Every row gives one point. Before rounding, the points of a table are all equally far from one centre. They may lie mostly on one side of it. Write the centre, to within rounding.
In the rows, zero is written as 128.

Points (6 x 2):
[[131  81]
 [158 103]
 [116  85]
 [132  81]
 [113  87]
 [151  89]]
Centre: [131 108]

Points (15 x 9):
[[133 156 151  95 146 140 170 139 130]
 [121 161 102 123 138 113  89 115 158]
 [145 185 118 136 134 149  83  99 141]
 [ 97 167 110 152 158 160 112 161 123]
 [169 195  81 134 135 140 106 145 124]
 [110 203 134 111 120 144 129 158  87]
 [153 201 135 122 174 131 167 132 119]
 [125 167 101 153 120 150  83 104 137]
 [140 192 107 111 179 121  96 129 140]
 [115 224  95 128 166 138 118 118 109]
 [106 187 140  84 122 119 110 126 123]
 [120 163 123  97 167 135  74 155  90]
 [121 229 110 119 151 141 123 113 112]
 [149 148 146 130 158  79 130 143  73]
 [115 200 103  84 153 104  98 118 100]]
Centre: [133 157 112 125 145 133 128 119  98]

Points (24 x 18):
[[ 98 109 144 144 118 101 153 104 156 153  79 188 157 123 202 160  95 163]
 [129 120 114 167  94  82 143 118 133 174 100 171 168 159 178 166  72 144]
 [133 122 140 165 163 126 176 147 128 150  80 153 166 136 175 154  65 144]
 [100 120 123 129 160 117 138 106 141 168  80 141 164 114 204 170  84 130]
 [122  86 110 158 152 144 113 140 156 166  42 161 139 147 147 112 107 126]
 [124 130 131  75 159 137 125 148 185 166  91 165 163 117 151 154 119 157]
 [127 116 127 140 109 148 177 162 169 188 100 131 123 125 203 146 106 142]
 [119  86 122 158 114 106 183 163 143 150  83 121 147 125 127 164  71 151]
 [133 116 128 147 158 149 172 158 150 171  58 152 152 157 158 159  99 162]
 [139 126 139 176 101  88 107 109 184 128  74 147 161 137 160 142 105 134]
 [111 138 154 151 137 111 152  77 145 150  74 148 155 138 178 152 102 168]
 [131  75 126 140 120 105 172 125 166 143  71 149 157 120 168 149  72 126]
 [ 70 148 126 145 127 123 128 124 159 167  47 158 116 131 167 141  94 151]
 [ 88 124 121 161 170 119 196 114 128 154  64 127 161 105 176 143 112 126]
 [104 145 126 167 131 114 147  99 130 148  71  86 155 138 161 130 114 133]
 [115 111 139 155 150 136 164 118 131 149  46 129 156 152 181 124 123 136]
 [131 130 125 136 118  96 137 132 168 143  64 148 156 141 147 174  73 170]
 [ 90 135 128 141 131  86 141 118 148 159  48 138 109 128 135 178  84 130]
 [105 112 140 133 132 139 163 114 119 155  40 148 140 111 156 131  87 132]
 [ 81 104 133 156 105  78 159 112 128 159  67 145 112 124 166 147  83 159]
 [118 104 145 125 137 132 145 112 167 176  86 137 136 149 152 171  69 151]
 [140 116 137 127 165  82 148 126 135 164  76 121 149 100 176 163  80 158]
 [114 114 153 162 136 128 154 138 151 175  53 140 162 137 124 127  79 146]
 [147 104 157 142 139  91 173 127 132 162  81 124 176 128 144 143  85 162]]
Centre: [117 123 115 150 136 108 142 139 139 156 119 162 136 119 143 142 134 130]

Points (28 x 24):
[[ 84 140 153 117  69 183  91 109  80 116 150 167 132 135  85 111 149 144
  139 123 132 105 137 119]
 [ 63 170 163 149  77 140 133 131 110 141 170 185 131 155  92  93 162 121
  120 118 174 124 104 162]
 [ 74 140 136 121 115 146 109 129  69 139 166 170 101 145 120  64 174 112
  123 116 136 100 119 124]
 [ 77 140 120 164 105 164 124 132 109 112 172 180 140 177  83  96 198 144
   97 138 133 124 133 155]
 [103 121 134 122  77 165 134  96  68 127 164 183 111 157  96 105 157 153
   93 155 116 119 149 167]
 [ 80 167 162 131 118 150 133 131 130 101 165 170 110 134  97 120 148 127
  119 118 136 121 155 111]
 [ 79 126 134 147  80 157 145 132  92 119 150 183 108 149  80  75 195 147
  118 112 150 107 143 146]
 [103 152 126 126 107 132 153 130  59 130 168 183 140 153 102  73 162 159
  100 125 139 119 130 126]
 [ 49 132 140 127 118 171 138 147  89 128 178 191 132 142  82  95 136 144
   88 107 148 131 137 147]
 [ 76 144 143 123  88 175 130  91  68 160 154 176 120 156 102 106 135 137
  125 126 137  96 142 157]
 [111 140 173 152  97 160 144 106  79 130 155 185 134 128  75  77 167 123
  112 131 146  99 135 139]
 [ 97 147 139 142  88 189 127 102  77 106 149 178 109 132  92  94 179 136
  124 105 152 164 139 145]
 [ 85 144 152 143  93 142  91 132  76 132 151 164 127 133  64  70 185 130
   99 113 149 120 111 134]
 [ 99 117 150 147  54 158 102  88  98 127 167 197 138 117  86  94 175 136
  114 110 143 149 125 156]
 [ 85 132 153 127 126 137 136 126  89 122 164 178 125 149 100  89 174 122
  107 118 166  73 155 144]
 [ 80 140 162 144  74 126 130 131 101 133 192 181 100 155  87 113 121 138
  113 100 137 123 119 161]
 [ 59 129 148 158 101 170 134 144  73 130 121 172 119 157  97 103 147 137
  107  92 124 119  84 165]
 [ 93 127 179 112  71 152 118 134  92 126 150 175 129 109  81  90 182 129
   95 111 144 105 153 149]
 [ 82 114 173 132  91 141 119 131  89 138 162 170 134 132  95  66 181 148
  103 146 127 112 164 154]
 [ 86 109 161 159  74 163 123 114  92 123 158 190 116 151  74  94 182 128
  132 133 143 108 136 174]
 [ 84 123 124 142  83 117 160 134 117 127 156 198 130 160  74  83 158 146
  122  92 150 141 132 162]
 [108 120 157 122  78 146 120 131  45 138 162 192 125 158  85 105 170 138
  109 128 162 111 109 146]
 [111 128 154 157 126 140 140 141  60 118 161 157 144 140  96  91 185 127
  117 111 159 106 122 162]
 [ 59 142 135 153  80 160 130 114  78 148 142 175 154 143  71  88 170 126
  104 124 162 125 108 149]
 [ 62 131 121  98  79 143 105 123 114 118 145 186 106 140 112  83 170 132
  123 123 124  77 121 185]
 [ 67 143 158 134 100 156 119 120  98 104 170 196 129 150  94  95 198 151
  107 117 139 101 133 166]
 [105 155 127 118 107 144 105 108  81 129 148 208 146 132  88 117 170 153
  102 123 174 165 141 163]
 [ 95 154 154 150  89 152 130 124  69 106 131 204 133 129  74 127 139 122
  119  94 157 121 127 150]]
Centre: [109 127 135 131  98 154 113 133 116 125 139 171 131 146 120  97 142 130
 107 125 144 129 121 153]

Points (29 x 24):
[[154 145 101 115 145 102  70  99 104 105 140 129 174 125 143 119 119 168
  144 119  83 148 120 181]
 [143 159 134 134 153  73 111  99 129  97 175 118 204 151 155 103 151 171
  100 158 128 140 132 206]
 [149 167 118 136 195 116  88  95 117 106 149 125 175 136 127 130 149 130
  110 135 117 133 169 166]
 [160 159 165 115 152  71  70  95 163 125 166 140 186 113 151 137 133 162
   99 121 107 138 149 160]
 [186 155 158 136 150  98  86  71 132 107 177 138 162 130 166 125 145 157
  111 137  77 162 151 171]
 [191 168 148 134 126  79 133  74 119 116 162 167 172 131 117 109 118 146
  124 155  91 129 167 148]
 [169 152 139 133 151  79 124 108 119  80 151 162 185 153 143 108 156 168
  123 135  88 192 156 146]
 [157 148 111 133 167  86 132  82 123 120 157 111 172 137 131 117 147 189
  140 100 108 163 147 186]
 [186 172 131 109 158  64  90 106 120 104 145 161 184 126 165 124 123 161
  113 117  89 166 143 170]
 [159 137 149 151 142  94  90  63 126  86 149 122 180 124 143 153 141 122
  111 143 110 135 170 151]
 [131 168 140 125 188  94  69  79 150 105 154 146 147 138 154 120 155 127
   89 142 105 150 139 180]
 [142 153 163  98 147  67  78  88 128 113 179 148 169 116 141 109 158 138
  105 108 116 116 151 210]
 [188 155 108 118 173  95 107  81 119 118 186 130 168 104 144 115 138 160
  147 148  92 144 144 181]
 [165 178 109 134 154  87  99  72 108 105 157 178 171 138 135 117 149 142
  122 127  86 176 140 168]
 [155 164 130 130 105  95  97 120 155  93 173 150 161 114 142  76 183 158
  129 161 109 126 142 161]
 [179 118 106 114 147  72  90 109  93  92 178 156 178 125 152 121 152 170
   96 117 108 160 134 168]
 [160 142 110 113 161 125  97  66 131 111 203 161 165 115 147 107 141 166
  105 144  90 148 155 166]
 [169 158 165 134 157 107 100 116 124 131 160 140 171 123 133  70 142 176
  114 127  72 162 124 166]
 [171 178 113 126 147  90 118  80 131  89 165 128 177 106 146  92 163 153
  166 127  98 166 126 130]
 [180 153 124 133 123  78 103 113 120 116 171 154 171 159 149  90 136 182
  111 128  92 131 165 147]
 [125 142 141 129 171  49  86  84 157  89 159 161 157 134 146 121 144 135
  104 139  93 131 156 160]
 [156 153  99 101 178  80 116  89 133 102 176 119 174 122 124 114 115 171
  105 133 114 142 175 163]
 [186 151 122 141 147 113 102 137 141  95 147 162 162 160 117 105 125 178
  140 109 119 146 146 174]
 [176 153 126 148 156  89 118 106 103 112 189 141 214 163 141 125 130 152
  118 138 109 125 121 127]
 [163 175 101 141 168  77 101 109 115  78 168 154 158 104 133  96 148 144
  101 123 139 150 166 139]
 [147 170 123 113 163  86  99  61 130  99 135 123 166 143 116 125 128 151
  101 165 101 165 137 185]
 [136 145 124 131 171  85  73  89 125 103 172 143 184 158 168 101 135 159
  136 154  90 159 146 146]
 [167 133 151  92 163 107  99 102 118  87 188 126 136 187 126 110 126 179
  106 129 126 143 137 186]
 [161 160 129 133 150  91  69  79 156 118 139 145 148 122 121 127 128 180
   93 117 135 161 145 158]]
Centre: [143 143 144 112 139 103 129 104 125 109 158 144 154 128 151 113 132 136
 121 130 133 143 121 156]

Points (27 x 24):
[[ 83 148 111  89 135 175 145 131 194 143 151 130 106 127  97 179 162  72
  123 138 104 118 101 169]
 [ 46 125 116  99 160 183 165 124 196  88 132 138 118 104 102 155 169  86
  111 135  99 119 122 133]
 [ 77 125 107 137 139 160 122 137 178 104 121  90 139 128  91 143 163  91
   74 162  93 133 139 135]
 [ 53 101 106 100 175 194 153 110 194 117 148 130 115 135 145 169 144  88
  113 140 105 168 146 119]
 [ 90 124 129  84 157 121 145 108 183 113 153 115 147 108 118 163 142 100
   81 181  91 132  93 110]
 [ 68 119 117  75 130 145 143 138 165 137 120 129 158 143 100 190 164  73
  102 169  89 125 156 116]
 [125 118 104  97 148 163 142 114 187 127 122 137 125 136 130 164 183  87
  114 183 104 179 138 121]
 [ 79 110 104  71 160 146 149 104 180 125 146 128 151  93 139 161 121 112
   96 166 112 160 147 137]
 [ 85 133 108  89 173 184 125 127 186 107 117 110 156 115 137 172 107 113
  124 168  85 125 124 138]
 [ 72 149  96  94 136 156 119 106 178 149 118 153 105 124 145 153 160 105
   70 177 107 130 122 144]
 [101 101  97 115 146 165 138 114 184 130 140 129 135 114 105 136 155 127
  149 184  92 139 123 128]
 [ 63 108  88  87 164 160 129  96 176 144 140 122 122 136 122 177 162  98
   93 162  95 129 106 134]
 [ 79 119  89 101 146 115 126 100 184 134 123 114 117 159 145 155 172  95
  146 182 116 118 127 132]
 [ 65 154 115  70 154 151 129 135 176 140 138 127 146 157 110 169 182 102
  113 145  73 148  97 133]
 [ 94 135 103 116 135 132 162 133 212  87 144 113 130 132 116 127 167 104
  116 155  98 182 106 136]
 [ 47  98 114  87 154 173 121 111 187 107 124 134 159 152  98 173 151 104
  119 163  79 172 144 134]
 [ 61 130 122  79 155 161 152 119 214 140 146 141 119  97 137 172 154  91
   97 167  93 148 129 107]
 [ 54 107 113 109 174 163 127  93 218 116 105 151 153 162 113 181 150  86
  104 174 110 123 129 138]
 [ 93 105 133 152 134 157 137 101 222 118 119 109 133 108  95 132 168 121
  124 161 120 158 100 132]
 [ 96 144 135 118 154 157 116 115 220 158 145 119 118 150 109 167 165 135
   98 128  99 125 143  86]
 [ 69 142 115 112 132 184 145 119 202 112 134  88 113 164 134 145 136 117
   86 153 126 165 123 153]
 [ 64 141  88  91 176 156 132 112 197 143 113 116 138 150  91 173 153  89
  113 150 108 120 137  99]
 [ 67 118 119  58 152 152 152 133 212 113 135 132 133 141 120 160 146  87
   88 162 152 134 119 142]
 [113 115 143  76 127 135 121 118 196 114 127 112 108 141 156 174 174 108
   86 113  93 149 120 114]
 [ 80 151 102  90 136 166 108 120 192 129 140  96 137 134 128 111 169  96
  133 141 114 126 133 148]
 [ 63 128  94  84 167 158 152 132 212 151 141 135 146 128 132 135 146 123
  107 145 114 158 128 116]
 [ 80 131  98  75 153 131 151  97 175 126 151 123 121 106 144 135 117  74
  133 130 102 133 104 145]]
Centre: [ 79 143 132 133 128 144 119 119 167 109 138 150 143 132 128 179 139 100
 125 133 133 146 123 120]

Points (28 x 24):
[[123 114 144 133 173 106 101 155 116 180 108  72  67  74 166 111 147 127
  138 131  65  93 160 116]
 [136 159 123 113 162 149 126 110 177 149 143  87 126  84 137  83 144 138
  130 122 128  77 115  61]
 [151 161 109 150 149 107 120 147 144 161 121 105  87 103 169 173 164 133
  133 119  65  74 138 123]
 [158 124 112  96 159 139 100 148 119 102 149  43  82 121 124 132 175 102
  108 138 106 137 125 130]
 [185 155 140 133 138  85  76 147 105 129 162  61  80  89 177 138 152 125
  127 131  93  75  97 118]
 [137 153 155 104 191  98 102 143 175 126  97  96 104 104 159 118 160 114
  146 103  92  60 102  97]
 [141 171 136 123 167 131 112 158 140 112 114 101  84  87 164 118 187 145
  122 127  98  91 117 106]
 [148 155 110 103 162 106  90 141  95 100 124  90 100 108 136 128 141  99
  182  90  95 103 101 107]
 [200 158 133 116 182  81 110 122  95 152 114  56 113  65 136 167 147 141
  161 116 114  95 101 119]
 [156 134 104 155 154 138 126 168 148 116 129  62  78  89 122 146 161 114
  139 110 119 101 134  89]
 [162 183 175 133 194 130  99 134 147 180 112 129  84  77 193 144 132 123
  141 105 134 100 121 134]
 [156 153 133 130 169 123  79  89 129 125 108  64  81 125 133 162 151 131
  160  75 101 104 138  80]
 [140 123 150 109 179 150  81 102 160 159 147  92  90 117 112 106 185 112
  131 110 109  70  98  97]
 [159 186 149 140 149 114 107  97 160 121 109  88 106  71 164 154 154 105
  142 123  96 135  85 106]
 [143 193 175  91 169 126  73  97 116 167 161  62 120 109 138 135 117 134
  139  96 102 108  90 101]
 [176 174 164 112 169  90 120 112 152 155 119 100  63  97 125 166 148 120
  123 122  79 133  98 104]
 [160 130 147 145 135 160  80 126 103 147 115  49  96 136 152 156 155 134
  134 151  95 113 103  97]
 [174 143 154 142 157 142 105 120 174 161  94  79  85 111 140 151 143 115
  161  95  86 102  99 111]
 [127 174 138 114 100 126 152 101 149 128 108  80 102 103 143 117 153 164
  159  83 120 124 119 101]
 [172 173 171 140 137 112  84 118 155 109 167  72 106  99 152 127 169  91
  159 104 102 103 105  87]
 [179 167 157  95 165 114  87 128 143 158 137  91 131  73 146 144 208 112
  176 138 102 101 134  92]
 [135 169 151 102 156 149 105 122 156 132  89  88  90  90 150 128 161  94
  145  68 109 110 105 124]
 [140 142 129 100 149 103  74 129 142 148 143 115  36 103 134 158 178 138
  147  99 107  92 103  94]
 [173 133 127 153 171  89 103 150 141 125 142 113  94 117 138 121 148 110
  192 125  75  90 110 106]
 [162 134 162 127 155 144  92 122 125 131 122  77  96 111 160 169 172 110
  156 113  56  92 101 131]
 [166 163  96 113 146  96 100 125 120 131 115 120  77 119 150 120 170  80
  150 122  98 119 112  93]
 [137 120 154 158 181  86 123 142 153 144 111  85  75  82 127 136 159 116
  177 119 106  56 111  88]
 [175 156 149 137 174 118 114 113 112 118 157  82  93 169 111 146 145 118
  144 123  79 111 165  98]]
Centre: [135 120 152 109 144  98 108 115 135 146 141  96 119 105 146 144 127 121
 133 131 142 106 143 127]

Points (31 x 24):
[[ 62 129  93 187 127 174 131 187 159  70 138 139 103  77 166 119 135 125
  146 124 130 160 125 138]
 [ 84 151  83 189  96 155  86 164 157  83 167 137  73 103 136 131 143 150
  130 145 125 164 102 134]
 [ 88 135 105 179 143  88 131 169 133  81 178 155 103 116 130 120 162 143
  122 129 109 178  92 155]
 [ 80 141 101 182 124 168 111 142 167  73 156 152 127 119 136 134 128 168
  139 147 152 162  98 147]
 [111 142 107 133 112 139 130 163 164  65 144 139  54  81 135 115 137 140
  142 160 123 182 135 120]
 [ 63 130 121 183 101 129 122 151 111 108 140 173  96  71 124 116 140 163
  129 122 131 188 154 155]
 [ 71 140 109 193 127 117 165 188 150  68 144 167 118  95 130 127 101 135
  150 119 151 170 148 144]
 [ 95 108  99 213 131 169 103 162 155  83 154 128 123 119 135 153 118  99
  138 124 139 161 136 156]
 [ 87 134 106 160 133 134 159 155 151 106 157 151  80 118 126 169 135 131
  146 116 137 198 132 133]
 [113 125  96 229 138 158 114 166 191 112 160 132 102  97 144 109 148 169
  143  95 138 184 117 148]
 [ 71 126  79 183 119 140 145 166 165  97 115 164 119  92 161 122 157 149
  110 109 161 173 146 151]
 [ 76 126  93 157  89 125 154 173 138  96 127 144  86 101  92 110 139 129
  133 131 136 177 150 137]
 [122 116  96 174 150 166 154 130 130  83 157 175  85  89 159 156 158 137
  124 127 133 165 130 140]
 [ 88 119  79 159  98 118 125 155 177  86 166 149 106  78 147 150 143 153
  153 122 151 181 138 131]
 [ 92 134 110 172 114 135 133 186 140  72 169 142  59  89 112 139 137 136
  150 126 122 189 142 157]
 [ 73 161 122 182 105 153 151 179 148 104 145 158  86 123 163 109 112 147
  148 142 150 167  93 160]
 [ 79 100  89 223 148 136  91 171 178  69 151 135 105  79 116 134 143 148
  124  89 144 155 133 168]
 [104 119  81 184 121 149 168 173 148 110 147 161  88 122 145 129 146 129
  117  73 131 178 127 143]
 [ 92 136 102 206 133 133 157 123 148 104 167 163 111  95 136 138 139 150
  149 124 126 191 115 107]
 [ 89 150 106 188  75 142 135 163 131 115 134 142 132  90 111 133 146 132
  124 104 131 155 133 145]
 [ 79 120 126 168 139 138 148 159 181  69 141 141 111 131 127 149 107 168
  142 132 130 189 118 132]
 [ 65 101  99 186 127 135 151 192 130 103 140 154 111  96 155 151 129 130
  142 126 118 176 117 167]
 [ 86 145 124 199  90 128 135 144 137  84 170 158  95 129 141 128 137 149
  147 141 142 141 164 159]
 [ 83 148 123 173 116 140 163 171 173 119 136 171  90  87 139 138 143 147
  117 107 124 194 121 123]
 [111 109  91 191 109 141  92 191 136 100 158 111 101  92 122 151 119 127
  120 163 132 179 128 167]
 [ 95 139 107 207  96 153 139 167 161  79 164 162  95  96 138 141 121 104
  113 139 144 178 118 164]
 [103 101 126 198 110 134 110 177 157 119 171 165  89  89 129 171 145 146
  129 106 153 182 106 176]
 [ 98 141  95 174 108 157 146 161 159 114 154 164 132  91 118 153 113 125
  127 153 135 139 121 154]
 [ 75 140  90 201  97 134 145 167 148  67 163 159 107  94 108 122 111 127
  133 139 145 161 114 169]
 [103 128  89 201 143 123 112 185 139  88 146 138 136 106 151 155 143 167
  119 154 107 167 117 141]
 [ 78 156 128 204 142 147 160 151 120 126 144 113  90 107 131 108  87 117
  111 120 176 183 119 147]]
Centre: [114 116 119 181 138 117 115 152 145 104 129 138  83  94 139 114 115 141
 126 119 147 142 117 137]
